Each row is a point. To make a cloud, some directions were put in groups of two or more. Within a group, all points are equally far from the middle, so they leave a hole (a ring in 2 directions, a hollow ball in 3). The other directions are filled evenly. Then the cloud was stretched, turned, moved and blurred a little. How many holes are there, and how many directions does each take, smallest first?
In the rows, 128 means zero.

Cloud (14 x 2):
[[153  88]
 [138 197]
 [ 77 129]
 [117 195]
 [175 106]
 [ 92  99]
 [168 182]
 [177 171]
 [175 106]
 [110 193]
 [ 81 116]
 [166 184]
 [110  87]
 [147  86]]
Holes: 1 (2)

Cloud (19 x 3):
[[191 143  92]
 [161 183 146]
 [109  89 180]
 [176 173 103]
 [100  94 175]
 [182 174 119]
 [ 97  76 150]
 [200 125 163]
 [ 83 121 163]
 [142 176 166]
 [ 87  87 126]
 [162 100 190]
 [127  58 141]
 [112 119 190]
 [156  64 163]
 [197  87 146]
 [168 180 110]
 [176  88  91]
 [207 140 133]]
Holes: 1 (3)

Cloud (26 x 4):
[[ 45 188  71  97]
 [140  71  48 159]
 [138  87  52 143]
 [108  85  79 122]
 [109 138 172 177]
 [ 42 168  74 116]
 [135 197 178  82]
 [143  71 127 153]
 [147 188  73  94]
 [165 116  73 175]
 [117 132 136 127]
 [176 145  84 129]
 [127 148  59  76]
 [ 52 126  58 103]
 [ 74 157 137 172]
 [173 140 143 113]
 [ 51 151 132 149]
 [ 96  69 149 153]
 [ 65  96 100  70]
 [187  92 116 163]
 [ 52 123 128 117]
 [129 168 180 157]
 [ 93 108 160 138]
 [ 90 143  82  99]
 [116  60 112 151]
 [ 97  82 101 160]]
Holes: 0

Cloud (27 x 4):
[[164  69 162 120]
 [101  70  84 170]
 [147  70  58 140]
 [164  83  58 113]
 [140  70  66 166]
 [ 98  64  82 128]
 [164  66 106  89]
 [166 104  50 147]
 [180 159 151  96]
 [173  72 118  88]
 [172  86  75  92]
 [112 154  84  91]
 [ 79 120  86 124]
 [127 180 122 176]
 [145  57 143  97]
 [147  56 138  95]
 [175  73 140  98]
 [102  74  91 180]
 [120 151 178 104]
 [147 167 164  96]
 [162  94  55 156]
 [196 117 153 133]
 [132 176  84 165]
 [157 152  86  76]
 [176  88  84  86]
 [153  84 113 196]
 [168  66 131  93]]
Holes: 2 (2, 2)

Cloud (48 x 6):
[[103 118 180  52 169 157]
 [156 156  97 119  62 119]
 [199 102  93 107 142 162]
 [141  70 185 111 195  99]
 [106 168 147 108  56 116]
 [113 141 173 165  83  90]
 [114  80  92  55 163  88]
 [155  83  84  89 119  63]
 [ 99 158 175 166  85 110]
 [120 128  93  88 193 179]
 [ 66 131 120  55 123  86]
 [ 65 125  76 106 172  90]
 [135  93  86 122 183 186]
 [ 71 104  63 123 122 140]
 [ 87 105 113  87  98 176]
 [ 91 167 167 124 221 127]
 [159 130  86 104  99  58]
 [ 52 156 163 143 158  74]
 [154 134 123  80  83  53]
 [ 80  66 157 125 194  83]
 [101 180 143 170 169 173]
 [165  87 192 114 184 101]
 [145 181 107 109  80 150]
 [134  82 102 151 186 183]
 [123 143 188 121 120  48]
 [ 93 144 142  33 162 103]
 [152 194  96 133 144 165]
 [159 116 167 181 122 147]
 [127 115 112  48 181 160]
 [178 193 105 110 156 151]
 [156  89  99  63 189 145]
 [172 134 204 110 167  92]
 [142 104 181 102 105  48]
 [ 62 152  71 136 132 111]
 [102 179  95  76 146  73]
 [138  86 115 134 215 168]
 [ 95 156 132 121 231 141]
 [155 121 193  90 131  53]
 [139  77 175 127 171  62]
 [137  71 127 182 150 164]
 [135  67  78 109  84 123]
 [ 97 176 148 165 176 176]
 [162 177 111  69 145  66]
 [129  70  81 140 157  71]
 [195 106  87 123 124 161]
 [ 97  85  87  97  99 164]
 [ 83 143 174 119 223 139]
 [120 186  84 133 112 161]]
Holes: 3 (2, 2, 2)
